Every row gives one point. Each copy is the shape, with its points in the same order, stretched, turned, moved and blurred by noise. Some copies are also mirrored. Which?

Shape (6 x 2)
[[-0.35,+0.42],
[-0.39,+0.43],
[+0.07,+0.15],
[-0.24,+0.03],
[+0.23,-0.45],
[+0.02,+0.01]]
Copy 1 (6 x 2)
[[-0.63,-0.14],
[-0.70,-0.12],
[-0.11,-0.17],
[-0.13,+0.09],
[+0.70,+0.18],
[+0.03,-0.05]]
Copy 1 is: mirrored
Copy 2 (6 x 2)
[[-0.61,-0.05],
[-0.71,-0.02],
[-0.15,+0.19],
[-0.12,-0.19],
[+0.55,+0.05],
[+0.01,+0.13]]
Copy 2 is: only turned

Shape (7 x 3)
[[-0.30,+0.49,-0.49],
[-0.35,-0.18,+0.34],
[-0.05,+0.17,+0.08],
[+0.04,+0.33,-0.21],
[-0.28,-0.49,-0.08],
[-0.16,-0.76,+0.29],
[+0.22,+0.61,+0.13]]
Copy 1 (7 x 3)
[[+0.16,+0.76,+0.08],
[+0.22,-0.32,+0.28],
[-0.09,+0.08,+0.14],
[-0.11,+0.36,-0.05],
[+0.55,-0.28,-0.09],
[+0.41,-0.75,-0.09],
[-0.55,+0.26,+0.18]]
Copy 1 is: mirrored
Copy 2 (7 x 3)
[[-0.40,+0.32,+0.22],
[-0.22,-0.42,+0.00],
[+0.08,-0.02,+0.18],
[-0.04,+0.16,+0.19],
[-0.54,-0.21,-0.43],
[-0.36,-0.37,-0.53],
[+0.41,+0.12,+0.54]]
Copy 2 is: only turned
Copy 3 (7 x 3)
[[+0.14,-0.07,-0.54],
[+0.13,+0.36,+0.20],
[+0.14,-0.03,+0.13],
[+0.04,-0.16,-0.10],
[-0.20,+0.50,+0.00],
[-0.16,+0.58,+0.36],
[+0.22,-0.42,+0.11]]
Copy 3 is: only turned

Shape (7 x 4)
[[-0.38,+0.06,+0.23,-0.08],
[-0.07,+0.94,+0.18,-0.15],
[-0.65,+0.00,-0.05,-0.34],
[+0.26,+0.22,+0.36,+0.35],
[-0.13,-0.01,-0.52,-0.20],
[-0.11,+0.01,+0.24,+0.33],
[+0.33,-0.25,-0.01,-0.30]]
Copy 1 (7 x 4)
[[-0.14,+0.29,+0.01,+0.25],
[-0.48,+0.01,-0.72,-0.30],
[-0.23,+0.06,-0.01,+0.52],
[+0.19,+0.49,-0.13,-0.47],
[+0.17,-0.07,-0.17,+0.44],
[+0.25,+0.51,-0.08,-0.06],
[+0.19,-0.10,+0.39,-0.23]]
Copy 1 is: only turned
Copy 2 (7 x 4)
[[-0.18,+0.24,+0.24,-0.16],
[-0.50,+0.74,-0.35,-0.07],
[-0.52,+0.13,+0.59,+0.08],
[+0.30,+0.25,-0.38,-0.38],
[-0.53,-0.30,+0.12,+0.41],
[+0.13,+0.06,-0.08,-0.44],
[+0.32,-0.10,-0.07,+0.54]]
Copy 2 is: mirrored

Shape (14 x 8)
[[-0.35,+0.06,-0.27,+0.04,-0.31,-0.13,+0.36,+0.05],
[+0.58,-0.20,-0.14,+0.23,-0.41,-0.19,-0.07,-0.18],
[-0.23,+0.10,-0.09,+0.14,-0.40,+0.03,+0.55,+1.04],
[-0.20,+0.13,-0.27,+0.36,-0.32,-0.13,-0.19,-0.22],
[-0.32,+0.26,-0.22,+0.38,+0.00,+0.11,-0.15,+0.08],
[-0.35,-0.49,-0.26,+0.27,+0.31,-0.21,-0.26,-0.41],
[-0.12,+0.07,-0.22,-0.09,-0.41,-0.20,-0.27,+0.24],
[-0.29,+0.28,+0.43,+0.01,-0.29,-0.21,+0.02,-0.28],
[+0.21,+0.22,-0.30,-0.13,+0.66,-0.22,+0.43,-0.37],
[+0.58,+0.12,+0.06,-0.12,+0.22,-0.18,-0.20,-0.31],
[-0.03,+0.22,-0.25,-0.07,-0.17,+0.04,-0.22,-0.20],
[+0.45,-0.12,+0.45,+0.16,+0.40,+1.24,+0.06,-0.34],
[-0.04,-0.01,-0.33,-0.04,-0.32,-0.20,-0.10,-0.31],
[-0.27,-0.23,+0.18,+0.02,-0.23,-0.21,+0.01,+0.10]]
Copy 1 (14 x 8)
[[-0.38,+0.02,-0.02,+0.40,+0.21,-0.27,+0.16,+0.41],
[-0.56,-0.42,+0.33,-0.03,+0.02,+0.42,+0.11,-0.08],
[-0.21,+0.87,+0.11,+0.52,+0.07,+0.03,+0.01,+0.73],
[-0.61,-0.22,-0.16,-0.10,-0.18,+0.12,+0.09,+0.25],
[-0.17,-0.05,-0.09,-0.21,-0.33,+0.02,+0.01,+0.22],
[-0.22,-0.43,+0.21,-0.22,-0.18,-0.38,-0.40,-0.14],
[-0.36,+0.20,-0.30,-0.11,+0.21,+0.25,-0.11,+0.01],
[-0.40,-0.01,-0.44,+0.34,-0.01,-0.35,+0.34,-0.31],
[+0.58,-0.58,+0.08,+0.18,-0.28,-0.25,+0.00,-0.12],
[+0.19,-0.45,+0.07,-0.26,-0.13,+0.18,+0.08,-0.71],
[-0.14,-0.28,-0.15,-0.33,+0.06,+0.12,+0.17,-0.13],
[+0.46,-0.33,+1.06,-0.84,-0.13,-0.60,+0.53,-0.88],
[-0.39,-0.30,-0.14,-0.02,+0.23,+0.16,+0.01,+0.07],
[-0.36,+0.19,-0.03,+0.21,+0.18,-0.33,-0.01,-0.02]]
Copy 1 is: mirrored
Copy 2 (14 x 8)
[[+0.17,+0.55,+0.51,+0.05,-0.02,-0.21,-0.34,-0.40],
[+0.60,+0.07,+0.13,-0.03,-0.42,+0.06,+0.73,-0.52],
[-0.73,+0.88,+0.68,-0.51,+0.19,-0.34,+0.22,-0.76],
[+0.45,+0.06,+0.09,-0.12,-0.39,-0.23,-0.33,-0.50],
[+0.04,+0.21,-0.29,-0.29,-0.05,-0.24,-0.37,-0.32],
[+0.46,+0.07,-0.70,+0.65,+0.01,+0.23,-0.45,-0.34],
[-0.13,+0.14,+0.43,-0.10,-0.40,+0.21,-0.15,-0.33],
[+0.10,-0.09,+0.36,+0.40,-0.30,-0.47,-0.14,-0.04],
[+0.66,-0.01,+0.15,+0.17,+0.82,+0.18,-0.22,+0.24],
[+0.38,-0.37,+0.06,+0.17,+0.12,+0.29,+0.43,+0.20],
[+0.39,+0.05,+0.17,-0.10,-0.22,+0.12,-0.23,+0.12],
[+0.39,+0.43,-1.15,-0.05,-0.04,-0.42,+0.63,+0.92],
[+0.51,+0.04,+0.31,+0.12,-0.30,+0.20,-0.23,-0.19],
[-0.22,+0.27,+0.15,+0.42,-0.27,-0.09,+0.07,-0.30]]
Copy 2 is: only turned
Copy 3 (14 x 8)
[[+0.26,-0.21,-0.16,-0.38,+0.09,-0.12,-0.16,-0.05],
[-0.29,+0.01,-0.26,+0.24,+0.03,-0.26,+0.20,+0.20],
[+0.45,+0.25,-0.50,-0.98,-0.01,-0.36,-0.44,+0.19],
[+0.31,-0.34,-0.05,+0.18,-0.02,+0.19,+0.09,+0.22],
[+0.44,-0.12,+0.01,-0.10,-0.16,+0.42,-0.01,+0.14],
[+0.36,-0.06,+0.00,+0.48,+0.07,+0.49,+0.05,-0.33],
[+0.29,-0.07,+0.04,+0.02,+0.01,-0.22,-0.21,+0.18],
[+0.09,-0.04,+0.22,-0.39,+0.44,+0.32,+0.13,+0.24],
[-0.49,-0.04,-0.08,-0.18,-0.09,+0.29,-0.21,-0.40],
[-0.53,+0.24,+0.11,+0.11,+0.04,+0.20,+0.06,+0.09],
[+0.07,-0.16,+0.18,+0.04,-0.12,+0.06,+0.04,+0.06],
[-0.22,+0.87,+0.22,-0.42,-0.38,+0.63,+0.89,-0.10],
[+0.03,-0.30,+0.06,+0.22,+0.03,-0.11,+0.03,-0.01],
[+0.33,+0.18,-0.07,-0.23,+0.32,+0.03,-0.08,+0.01]]
Copy 3 is: only turned
Copy 4 (14 x 8)
[[+0.35,-0.31,+0.34,-0.15,-0.03,+0.17,+0.17,-0.35],
[+0.29,+0.21,-0.43,-0.14,+0.02,+0.63,+0.07,+0.01],
[+0.58,-0.56,+0.16,+0.62,-0.14,+0.25,-0.46,-0.72],
[+0.23,+0.01,-0.23,-0.26,+0.22,+0.22,+0.28,-0.47],
[-0.02,-0.17,-0.24,-0.09,+0.13,+0.16,+0.04,-0.71],
[-0.31,+0.29,+0.21,-0.19,+0.44,+0.15,+0.50,+0.17],
[+0.30,-0.36,-0.28,+0.06,+0.28,-0.07,+0.21,-0.07],
[+0.36,+0.25,-0.09,+0.06,-0.12,-0.37,-0.12,-0.10],
[-0.28,-0.21,+0.33,-0.84,-0.29,+0.41,-0.27,-0.05],
[-0.14,+0.03,-0.45,-0.40,-0.14,+0.23,-0.25,+0.28],
[+0.00,-0.37,-0.31,-0.39,-0.09,+0.04,+0.21,-0.21],
[-0.78,-0.06,-0.60,-0.13,-1.41,+0.50,-0.36,-0.41],
[+0.17,-0.16,-0.09,-0.38,+0.11,+0.14,+0.44,+0.03],
[+0.25,+0.08,+0.13,+0.32,+0.11,-0.14,+0.07,+0.09]]
Copy 4 is: mirrored

Shape (15 x 9)
[[-0.51,+0.11,-0.03,+0.41,+0.46,-0.43,-0.16,+0.32,+0.28],
[-0.20,+0.22,+0.08,+0.21,+0.12,-0.12,-0.39,+0.29,-0.12],
[+0.08,+0.28,-0.01,-0.20,-0.25,+0.49,+0.05,-0.29,-0.03],
[-0.61,+0.13,+0.15,+0.63,-0.25,-0.13,-0.16,+0.58,+0.41],
[-0.47,-0.20,-0.43,-0.48,-0.12,+0.53,+0.03,+0.16,+0.38],
[-0.11,+0.04,+0.53,+0.58,+0.08,-0.28,-0.55,+0.10,+0.62],
[+0.06,+0.12,-0.33,-0.36,-0.40,+0.22,+0.37,-0.48,-0.23],
[-0.10,+0.13,-0.56,-0.12,-0.21,+0.32,+0.17,-0.01,+0.28],
[-0.18,-0.32,-0.25,-0.23,-0.33,+0.19,+0.16,-0.54,+0.08],
[-0.47,+0.14,+0.14,+0.42,+0.35,-0.05,+0.19,+0.12,+0.18],
[+0.02,+0.21,+0.03,-0.65,-0.36,-0.02,+0.40,-0.11,+0.13],
[+0.36,-0.20,-0.11,-0.02,-0.12,+0.26,+0.61,-0.20,-0.15],
[+0.27,+0.09,+0.12,-0.14,-0.03,+0.46,+0.28,-0.40,+0.32],
[+0.32,-0.16,+0.13,+0.31,+0.02,-0.13,-0.37,+0.26,+0.56],
[-0.19,-0.12,+0.65,+0.23,+0.04,-0.08,-0.36,+0.41,+0.05]]
Copy 1 (15 x 9)
[[+0.61,-0.27,+0.23,+0.14,-0.54,-0.43,-0.16,+0.00,-0.71],
[+0.44,+0.09,+0.30,+0.24,+0.07,-0.35,-0.27,+0.07,-0.40],
[-0.26,+0.27,+0.16,-0.38,+0.20,+0.42,-0.17,-0.12,+0.40],
[+0.03,-0.11,+0.63,+0.11,-0.30,-0.77,+0.04,+0.31,-0.33],
[-0.12,-0.61,+0.67,-0.44,+0.37,+0.49,-0.11,+0.13,+0.31],
[+0.08,-0.22,+0.40,+0.68,-0.65,-0.34,+0.07,-0.40,-0.70],
[-0.24,+0.25,-0.21,-0.51,+0.35,+0.41,-0.23,-0.01,+0.86],
[-0.01,-0.10,+0.42,-0.45,+0.06,+0.41,+0.17,-0.07,+0.71],
[-0.26,-0.15,+0.03,-0.19,-0.01,+0.45,-0.30,+0.04,+0.57],
[+0.19,+0.00,+0.05,-0.24,-0.61,-0.29,-0.14,+0.20,-0.59],
[-0.49,-0.22,-0.24,-0.45,+0.73,+0.17,-0.10,-0.30,+0.44],
[-0.42,+0.18,-0.41,-0.32,+0.16,+0.31,+0.21,+0.29,+0.51],
[-0.49,+0.01,-0.07,-0.37,-0.13,+0.60,+0.18,-0.31,+0.26],
[+0.03,-0.35,+0.35,+0.60,-0.16,+0.04,+0.49,-0.33,-0.13],
[-0.09,-0.16,+0.20,+0.48,+0.15,-0.52,-0.22,+0.24,-0.85]]
Copy 1 is: mirrored
Copy 2 (15 x 9)
[[-0.26,+0.31,-0.26,+0.28,-0.40,-0.14,-0.12,-0.21,-0.14],
[+0.00,+0.08,+0.12,+0.21,-0.27,-0.25,-0.05,-0.36,+0.34],
[+0.24,-0.23,+0.07,-0.26,+0.04,+0.19,-0.21,+0.15,+0.08],
[-0.08,-0.36,-0.61,+0.22,-0.21,-0.30,-0.07,-0.49,-0.54],
[+0.26,+0.05,-0.23,-0.58,-0.40,+0.22,+0.41,+0.43,-0.56],
[+0.01,-0.03,-0.20,+0.27,+0.16,+0.07,-0.24,-1.08,-0.11],
[-0.13,-0.32,-0.09,-0.50,+0.06,+0.27,-0.14,+0.69,+0.16],
[+0.19,-0.05,-0.35,-0.57,-0.23,+0.09,-0.05,+0.33,-0.20],
[-0.38,-0.24,-0.07,-0.62,-0.01,+0.43,-0.07,+0.35,-0.17],
[-0.11,+0.03,-0.13,+0.28,-0.16,-0.10,-0.32,+0.01,-0.44],
[+0.02,-0.32,-0.44,-0.12,+0.15,+0.47,+0.30,+0.64,-0.04],
[+0.05,+0.05,-0.06,-0.45,+0.43,-0.01,-0.08,+0.56,-0.08],
[+0.40,-0.04,-0.05,-0.33,+0.43,+0.41,-0.20,+0.17,-0.19],
[+0.28,+0.32,-0.23,-0.17,+0.27,-0.08,+0.07,-0.75,+0.06],
[-0.02,-0.05,+0.12,+0.38,+0.10,-0.14,+0.14,-0.56,-0.07]]
Copy 2 is: mirrored

Shape (14 x 11)
[[-0.63,-0.27,+0.38,+0.10,+0.13,-0.37,-0.23,+0.37,+0.05,-0.16,+0.08],
[+0.12,+0.72,+0.46,+0.21,-0.20,+0.87,-0.16,+0.32,-0.80,-0.02,+0.04],
[+0.10,-0.40,+0.38,-0.24,-0.08,-0.18,-0.15,-1.01,+0.13,-0.09,+0.15],
[+0.02,+0.45,+0.30,+0.18,-0.22,+0.04,+0.07,-0.33,+0.18,+0.09,+0.00],
[-0.01,-0.28,+0.27,+0.10,+0.15,-0.41,-0.29,-0.44,-0.09,-0.19,-0.06],
[+0.15,-0.22,+0.47,+0.05,-0.03,-0.38,+0.82,+0.37,-0.06,-0.03,+0.05],
[+0.13,-0.25,-0.89,+0.13,-0.14,-0.25,-0.32,+0.41,+0.10,-0.22,+0.08],
[+0.10,-0.15,+0.39,-0.63,+0.10,+0.18,+0.08,+0.04,-0.03,-0.07,+0.21],
[-0.07,+0.64,+0.10,-0.03,+0.26,+0.65,-0.28,+0.11,+0.17,-0.18,-0.12],
[+0.04,-0.06,+0.31,-0.04,-0.15,-0.45,+0.07,+0.34,-0.63,-0.17,-0.45],
[-0.17,-0.02,-0.30,+0.22,+0.16,-0.41,+0.84,+0.05,-0.60,+0.00,+0.03],
[-0.69,-0.41,-0.40,+0.16,-0.12,-0.14,+0.37,+0.29,+0.06,+0.44,-0.21],
[+0.04,-0.24,+0.28,+0.05,+0.21,-0.14,-0.31,+0.08,+0.14,+0.39,-0.04],
[+0.14,-0.48,-0.02,+0.12,+0.00,+0.31,-0.30,+0.38,-0.31,-0.34,-0.28]]
Copy 1 (14 x 11)
[[-0.22,+0.14,+0.05,-0.35,+0.26,+0.04,-0.02,-0.01,-0.66,+0.47,+0.03],
[-0.36,-0.10,-0.29,+0.19,-0.67,+0.24,-0.78,-0.33,-0.07,+0.25,-0.29],
[+0.23,-0.19,-0.54,-0.04,-0.03,-0.20,+0.25,+0.54,+0.08,+0.16,-0.61],
[-0.16,-0.06,-0.16,+0.36,-0.12,-0.11,-0.04,-0.09,+0.17,-0.02,-0.61],
[-0.18,+0.07,-0.24,+0.02,+0.05,+0.00,+0.06,+0.61,-0.18,+0.26,-0.20],
[+0.10,+0.47,-0.31,-0.04,+0.17,-0.07,+0.16,-0.61,-0.34,+0.39,+0.41],
[-0.12,+0.12,+0.40,-0.46,+0.09,-0.09,-0.15,+0.08,-0.09,-0.47,+0.31],
[+0.33,+0.19,-0.26,-0.39,-0.19,+0.03,-0.06,-0.27,-0.35,+0.23,-0.44],
[-0.31,+0.20,-0.05,-0.11,-0.33,-0.11,-0.52,-0.25,-0.05,-0.12,-0.88],
[-0.12,+0.33,-0.13,+0.37,+0.12,+0.57,-0.40,+0.34,-0.42,+0.60,+0.29],
[+0.19,+0.39,-0.14,+0.09,+0.12,-0.51,-0.05,-0.30,-0.69,-0.02,+0.76],
[+0.43,+0.28,+0.46,-0.36,+0.14,-0.73,-0.17,-0.43,-0.57,+0.44,+0.20],
[+0.00,+0.26,+0.21,-0.16,-0.33,-0.06,+0.10,+0.14,-0.10,+0.52,-0.37],
[-0.09,+0.26,-0.05,-0.48,-0.11,+0.06,-0.43,+0.17,-0.15,+0.38,+0.20]]
Copy 1 is: mirrored
Copy 2 (14 x 11)
[[-0.30,+0.57,-0.07,-0.17,+0.34,+0.13,+0.38,+0.47,-0.12,-0.08,+0.39],
[+0.47,-0.06,-0.52,+0.16,-0.14,-0.36,-1.13,+0.53,+0.31,+0.06,-0.38],
[-0.18,-0.35,+0.90,-0.26,+0.30,+0.47,-0.18,-0.53,+0.64,+0.08,-0.40],
[+0.17,+0.02,+0.32,-0.03,+0.05,-0.28,-0.49,+0.03,-0.02,+0.36,+0.11],
[-0.11,-0.02,+0.48,-0.13,+0.53,+0.10,+0.18,-0.15,+0.15,-0.24,+0.06],
[+0.19,+0.70,+0.51,+0.38,+0.27,+0.22,-0.13,-0.06,-0.46,+0.24,-0.06],
[+0.11,+0.20,-0.39,-0.03,-0.22,-0.60,+0.57,-0.07,-0.14,-0.33,-0.15],
[-0.08,+0.13,+0.39,+0.36,+0.07,+0.50,-0.48,-0.27,+0.42,-0.23,-0.39],
[-0.19,-0.23,-0.17,-0.01,-0.10,-0.04,-0.76,+0.11,+0.05,-0.20,+0.14],
[+0.22,+0.21,-0.01,+0.49,+0.51,-0.15,+0.21,+0.56,-0.39,-0.02,-0.30],
[+0.39,+0.09,-0.34,+0.30,+0.39,+0.10,+0.04,-0.40,-0.65,+0.45,+0.07],
[+0.29,+0.11,-0.51,-0.21,-0.35,+0.37,+0.47,+0.35,-0.57,+0.47,+0.43],
[+0.28,+0.23,+0.35,-0.20,+0.12,+0.02,+0.04,+0.11,+0.30,-0.32,+0.45],
[-0.06,+0.07,-0.25,-0.11,-0.01,+0.19,+0.01,+0.40,-0.12,-0.55,-0.46]]
Copy 2 is: only turned
